Each row of a before or after table is a point. One or more steps were done to the points. Then noise was added and the rows were shuffled. The steps act on columns, c1 being the first. Name the steps. A step turns or swaps two columns, mirrors them in a line or flattens them onto one, adds a multiple of one to another, or multiplies or shifts one. Angles are multiples of 10 degrees, from the lower column toward the higher: turns from -170 to 170, lines from 10 to 170 but not 90. Use the fewest steps. Two steps may share a column if one is a turn and the other turns, adds or multiplies; they go together, in the order done. Otherwise the lowest column goes first.

Before:
[[-0.02 -0.47  0.54]
 [ 0.09  0.11 -0.20]
 [ 0.19 -0.69  0.34]
 [ 0.10 -0.04 -0.24]
 [ 0.59 -0.07  0.07]
 [ 0.63 -0.59 -0.25]
 [-0.08 -0.39  0.91]
 [-0.24 -0.43  0.58]
 [ 0.56  0.29 -0.38]
 [ 0.58 -0.61 -0.38]
 [ 0.54  0.68  0.13]
 [ 0.41  0.66  0.01]
 [ 0.11 -0.77  0.67]]
After, 13 rows:
[[ 0.97  0.25  0.40]
 [ 1.05 -0.20  0.56]
 [ 1.12 -0.34  0.57]
 [-0.86 -0.41 -0.61]
 [-0.65 -0.33 -0.65]
 [-0.75 -0.70 -0.66]
 [-0.83 -0.36 -0.92]
 [ 0.15  0.56 -0.48]
 [-0.60 -0.09 -0.76]
 [ 0.14  0.26  0.05]
 [ 0.15  0.44 -0.48]
 [ 0.51 -0.03 -0.11]
 [ 0.27  0.18  0.15]]
Steps: turn c2 and c3 by 110 degrees; add 1 times c3 to c1

Before, 14 rows:
[[ 0.28  0.12  0.31 -0.46 -0.34 -0.06]
 [-0.23 -0.25  0.18 -0.51  0.50 -0.23]
 [ 0.11  0.14  0.35  0.26 -0.66 -0.03]
 [-0.10  0.34 -0.08 -0.27  0.63  0.43]
 [-0.03 -0.14  0.10 -0.53  1.28 -0.04]
 [ 0.36 -0.11  0.28 -0.21  0.05  0.43]
 [ 0.62 -0.15 -0.95  0.46 -0.02 -0.32]
 [-0.43  0.29  0.23 -0.39  0.37 -0.35]
 [-0.42  0.59  0.56 -0.46  0.38 -0.08]
 [-0.15 -0.06 -0.01  0.42  0.40 -0.04]
 [-0.73 -0.01  0.27 -0.12 -0.08  0.62]
 [-0.06  0.13 -0.24  0.16  0.50 -0.18]
 [ 0.48 -0.87 -0.52  0.77  0.71  0.45]
 [-0.40  0.12 -0.46 -1.22  0.14  0.13]]
After (14 x 6):
[[ 0.08 -0.13 -0.02 -0.18  1.21 -0.02]
 [-0.15  0.21 -0.09  0.05  0.48 -0.22]
 [-0.46  0.10 -0.05 -0.51  0.18 -0.02]
 [ 0.16  0.09 -0.02 -0.19 -0.33  0.06]
 [ 0.39 -0.07  0.13 -0.05  0.00  0.46]
 [-0.82  0.62  0.07 -0.20  0.43  0.13]
 [-0.13 -0.08 -0.01  0.17  0.40 -0.01]
 [-0.02  0.16  0.04  0.10 -0.65  0.07]
 [ 1.10 -0.87  0.08  0.32  0.71  0.25]
 [-0.06 -0.30 -0.06 -0.23  0.49 -0.14]
 [ 0.75 -0.19 -0.21  0.17 -0.06 -0.59]
 [-0.79  0.03  0.24 -0.10 -0.09  0.65]
 [-0.37  0.33  0.09 -0.06  0.61  0.33]
 [-0.65  0.23 -0.05 -0.19  0.37 -0.23]]
Steps: add -0.7 times c2 to c1; flatten c3 and c6 onto the line at 70 degrees; multiply c4 by 0.4

Before:
[[ 0.45  0.44  0.37 -0.15  0.68 -0.15 -0.03 -0.59 -0.40]
 [ 0.42  0.56  0.40 -0.18 -0.61 -0.16  0.06 -0.41 -0.15]
 [-0.37 -0.01 -0.20  0.22 -0.04  0.38 -0.80  0.35 -0.13]
 [-0.08  0.34  0.00 -0.16  0.19  0.53  0.12 -0.03 -0.50]
 [ 0.74  0.94  0.22 -1.06  0.70  0.00 -0.12 -0.62  0.41]
 [-0.74  0.81  1.07 -0.12 -0.13  0.00 -0.10  0.14  0.06]
 [ 0.39  0.11  0.66  0.06 -0.63  0.21 -0.25  0.48 -0.50]
 [-0.17 -0.81  0.82 -0.42 -0.04  0.07 -0.29 -0.52 -0.09]
 [-0.43 -0.07  0.60  0.59 -0.28  0.77 -0.42  0.19  0.03]]
After (9 x 9):
[[-0.90  0.13  0.70  0.12 -0.10  0.22 -0.21  0.50 -1.16]
 [-0.20 -0.12  0.61  0.54  0.51  0.71 -0.46  0.20  0.15]
 [ 0.04  0.85  1.01 -0.10  0.73 -0.02 -0.05  0.23  0.12]
 [ 0.04  0.04 -0.24  0.23  0.39  0.45 -0.78  0.33 -0.31]
 [ 0.13 -0.85  0.76 -0.40  0.22  0.09 -0.30 -0.51 -0.21]
 [ 0.22  0.28 -0.03 -0.17 -0.05  0.59  0.16 -0.02 -1.31]
 [ 0.66  0.44  0.38 -0.21 -0.63 -0.16 -0.01 -0.56 -0.99]
 [-0.81  0.46  0.38 -0.25 -0.14 -0.18 -0.03 -0.41 -0.47]
 [ 0.65  0.99  0.20 -1.10 -0.97  0.03 -0.05 -0.61  0.96]]
Steps: multiply c5 by 1.3; turn c1 and c5 by -110 degrees; multiply c9 by 2.5
